Every row gives one point. The ring and each string are closed loops that go straight from each point to the next, and from the last back to the first. Before rounding, they use only three directions, however many columns there are. How many times does the string pass through the ring? Passing back the other way cancels.

Ring (9 x 3):
[[ 14  31  19]
 [ -1  40  19]
 [-18  35  15]
 [-29  10   8]
 [-23 -12  -2]
 [-10 -23 -10]
 [  7 -22 -10]
 [ 22  -8   2]
 [ 25   7  12]]
String (23 x 3):
[[-22  46  24]
 [-13  13  32]
 [ -8  12   2]
 [-24  21 -11]
 [-43  15  -5]
 [-37  -4  25]
 [-18  -2  21]
 [-12   9   1]
 [-22  20 -17]
 [-45  26  12]
 [-32  36  -1]
 [-12  23   1]
 [ -4  12  23]
 [ -1  20  37]
 [ -1  21  10]
 [  2  27   6]
 [  7  15  30]
 [  3  11  16]
 [  5  30   3]
 [ 13  53  14]
 [ 11  53  38]
 [ -2  60  21]
 [ -8  41  39]]
Times through: 2

Ring (7 x 9):
[[  4   2 -20  -5   8   4  11  -7 -17]
 [-16   1 -16  -4   6  -3   4  11  -5]
 [-16 -10   4  -6   6  -7   0  16  -2]
 [-14 -17   9  -4   5   0   6  13   0]
 [-16 -17  -6   3   5  15  21   5   4]
 [  1 -10 -20   2   7  21  27 -11  -8]
 [ 13  -3 -18  -4   9  12  17 -15 -19]]
String (24 x 9):
[[  9  -8  -1  -8   8   1   6  -5 -17]
 [ -7  -1 -20  -2   7   6  13   0  -9]
 [ 15  -8   6 -12   8  -4   1  -6 -21]
 [ 20  -9  12 -15   9  -7  -3  -6 -24]
 [-16  -2 -18  -1   6   3  10   8  -4]
 [  4  -8   3  -9   7  -4   1   1 -15]
 [  7  -8  17 -16   8 -16 -11   7 -19]
 [-31  -5  -5  -4   5  -9  -2  25   4]
 [-47  -6 -13   3   3  -2   6  31  15]
 [-34  -7 -20   5   4   8  16  18  10]
 [-13 -10  -5  -2   6   4  10   8  -2]
 [-39 -12 -15   7   4  11  19  20  15]
 [-36 -18  -7   7   4  12  19  19  15]
 [-49 -13 -30  15   3  23  32  19  24]
 [-22 -11 -17   5   5  15  22   7   5]
 [  7 -12   4  -7   8   3   8  -3 -14]
 [ 14 -14   9  -9   8   3   7  -7 -17]
 [-24  -8 -30   9   5  23  30   3   7]
 [-35  -6 -54  19   5  39  48  -1  15]
 [-27  -3 -60  19   6  43  52  -9  10]
 [-14  -4 -33   6   6  21  29  -4  -1]
 [ 12 -10   3  -9   8   2   7  -6 -18]
 [ 38 -11  16 -18  10  -4  -1 -18 -33]
 [ 31  -9  12 -16  10  -4   0 -15 -30]]
Times through: 1

Ring (10 x 14):
[[ 15 -13  23 -15 -17  25   4  -7  11   3  24 -34   6   3]
 [  7  -9  16  -8 -28  14  12 -18  13  -1   7  -9 -13   2]
 [ -6   1   4  -2 -26  11  14 -23  16  -3  -6  11 -23   6]
 [-20  12  -8   3 -18  15  13 -23  19  -4 -13  21 -25  13]
 [-35  29 -18   8  -3  21  11 -19  20   3 -19  28 -14  19]
 [-36  38 -11   6   2  21  11 -15  18  15 -18  26   2  16]
 [-28  39   2   2   2  20  11 -10  13  26 -12  16  22   9]
 [-10  25  18  -8   1  24   8  -3   9  29   7 -11  35   3]
 [  1  11  22 -12  -1  29   4   0   9  22  19 -28  33   3]
 [ 11  -4  23 -15  -6  31   1  -1  10  11  27 -39  22   4]]
String (30 x 14):
[[-33  38  -2   7 -12   7  19 -22  15  20 -27  40   0   6]
 [-46  47 -20  11   4  19  13 -18  20  15 -28  40  -2  19]
 [-52  52 -25  12  15  26   9 -13  21  16 -25  36   4  24]
 [-28  24 -16   1  12  37   0  -6  20   3   1  -2   1  25]
 [-19  25   4  -1  -4  21  10 -11  14  17  -5   7  11   9]
 [-19  33  15  -1  -9  12  16 -12  10  30 -11  15  24   0]
 [-21  46  25  -2  -7   6  19 -10   6  48 -15  20  46  -8]
 [-19  40  20  -5   6  21  10  -1   8  41  -1  -1  50   1]
 [-13  25  12  -7   9  32   3   1  11  25  12 -18  37   9]
 [-10  14   6  -7   4  32   2  -3  14  12  12 -18  18  13]
 [ -5  14  17  -8  -8  21   9  -8  11  19   7 -10  20   3]
 [  6  12  34 -13 -12  17  11  -4   5  31  13 -20  37  -7]
 [ 14  -3  29 -19   0  36  -2   6   8  17  35 -51  37   3]
 [ 13 -11  15 -18   6  46  -8   7  13   1  41 -60  22  14]
 [  3  -6   6 -12   3  41  -5   0  16  -3  29 -41   7  17]
 [  0   4  16  -9 -13  21   8 -10  12  11  10 -14   9   4]
 [  3  -6   7 -10  -5  34   0  -5  15  -3  22 -31   1  14]
 [ 16 -21  15 -15 -13  33  -1  -5  14  -9  31 -44  -4  10]
 [ 27 -30  27 -17 -30  21   6 -12  11  -8  28 -39 -10   0]
 [ 18 -10  36 -12 -42   0  20 -21   7  12   4  -4  -2 -13]
 [  2   1  20  -7 -27   9  15 -18  11   9   1   0  -3  -2]
 [ -8   7   4  -4 -10  23   7 -12  15   3   4  -5  -3  10]
 [ -6  -5  -5  -3 -14  26   5 -16  19 -13   6  -6 -25  16]
 [ -8  -5  -4   0 -29  12  14 -26  19 -14  -8  15 -39  11]
 [-13   7   2   3 -34   1  21 -31  16  -2 -20  32 -32   3]
 [-17  16   5   4 -32  -2  23 -30  14   8 -24  38 -22   0]
 [-29  19 -17   8 -18  12  16 -27  21  -6 -23  36 -34  16]
 [-38  18 -37   9   5  34   2 -18  27 -19 -12  19 -37  35]
 [-26  19 -15   3  -1  27   6 -14  20  -2  -7  11 -13  21]
 [-22  22  -4   2  -7  20  11 -15  17   8  -9  14  -4  13]]
Times through: 2

Ring (10 x 14):
[[ -6  -2  12  11  -2 -12   1  -9   2  -4 -16   6  -3  -1]
 [ 18  -8   3  14  -6 -13   9   9   0  -1  -8   3   1   1]
 [ 38 -11  -8  12  -9  -7  13  25  -5   3   3  -1   3   2]
 [ 37 -10 -12   7  -9   0  10  28  -7   6   9  -3   2   3]
 [ 25  -6 -11   1  -7   7   4  23  -9   8  10  -3   0   2]
 [  0  -1  -4  -5  -4  10  -5   7  -8   8   3   1  -4   2]
 [-23   1   8  -4  -2   4 -11 -12  -4   4 -12   6  -8   1]
 [-31   2  15  -1  -1  -1 -12 -20  -1   2 -20   9 -10   1]
 [-35   2  20   3   0  -8 -11 -26   2  -2 -25  10  -9   0]
 [-26   1  19   7   0 -10  -6 -22   3  -4 -23   9  -7  -1]]
String (30 x 14):
[[-29   6   6  -9  -1  11 -15 -14  -5   6  -6   5  -9   0]
 [-36  -4  18  -1  -3  -5 -15 -23  -1   3 -31  12 -13   4]
 [-24  -6  16   4  -4  -9  -8 -17   0   1 -28  10 -10   3]
 [-13  -5  12   6  -4  -8  -4 -10   0   1 -21   8  -7   2]
 [-12   3   5   0  -2   3  -6  -6  -3   2  -5   3  -5  -1]
 [-43   9  17  -4   3   3 -16 -29   0  -1 -16   8  -9  -2]
 [-47   4  26   3   2 -10 -14 -36   5  -4 -33  13 -11  -1]
 [-37  -5  30  14  -1 -25  -7 -34   8  -7 -45  16 -11   1]
 [-19  -4  18  10  -2 -15  -4 -18   3  -3 -27  10  -7   1]
 [ -8  -2   9   6  -3  -6  -2  -7   0   0 -13   5  -4   0]
 [-18   5  10   2   0  -1  -6 -13   0  -1  -8   5  -4  -2]
 [-17   7   9   2   1   1  -5 -12   0  -2  -5   4  -3  -3]
 [ -4  -1  13  14  -2 -15   3  -9   4  -6 -16   6  -2  -2]
 [ 16 -11  11  22  -6 -24  11   2   4  -6 -20   6   0   1]
 [ 19 -11   6  17  -7 -18  10   7   1  -2 -15   5   0   2]
 [ 14  -8   3  12  -6 -11   6   7  -1   0 -10   3  -1   2]
 [  4   3  -1   1  -2   5   0   4  -4   2   5   0  -1  -1]
 [ 33  -6  -8  10  -6  -3  11  23  -5   2   8  -3   4   0]
 [ 60 -21 -11  21 -12 -17  22  38  -4   3   0  -2   6   5]
 [ 56 -20 -11  19 -12 -14  20  37  -5   4   0  -2   4   5]
 [ 29 -13  -3  12  -9 -10  10  19  -4   3  -6   2   0   4]
 [ 12  -2  -4   2  -5   4   2  11  -6   4   4   0  -1   1]
 [  5   3  -5  -3  -3  11  -2   8  -7   5  10  -2  -1  -1]
 [ 21   0 -13  -4  -5  14   1  22 -10   9  18  -4   1   1]
 [  6   6 -10  -8  -3  19  -4  12 -10   8  18  -4  -1  -1]
 [ 20  -1 -17  -9  -6  20  -1  24 -13  12  20  -5  -1   2]
 [ 14  -6  -9  -3  -7   9  -1  17 -10  10   4   0  -3   4]
 [  6  -7  -1   1  -7   1  -2   8  -6   7  -6   3  -5   4]
 [ -4  -2   2   0  -4   3  -4   1  -5   5  -5   3  -5   1]
 [-17   6   2  -8  -1  13 -10  -6  -6   5   1   2  -6  -1]]
Times through: 5
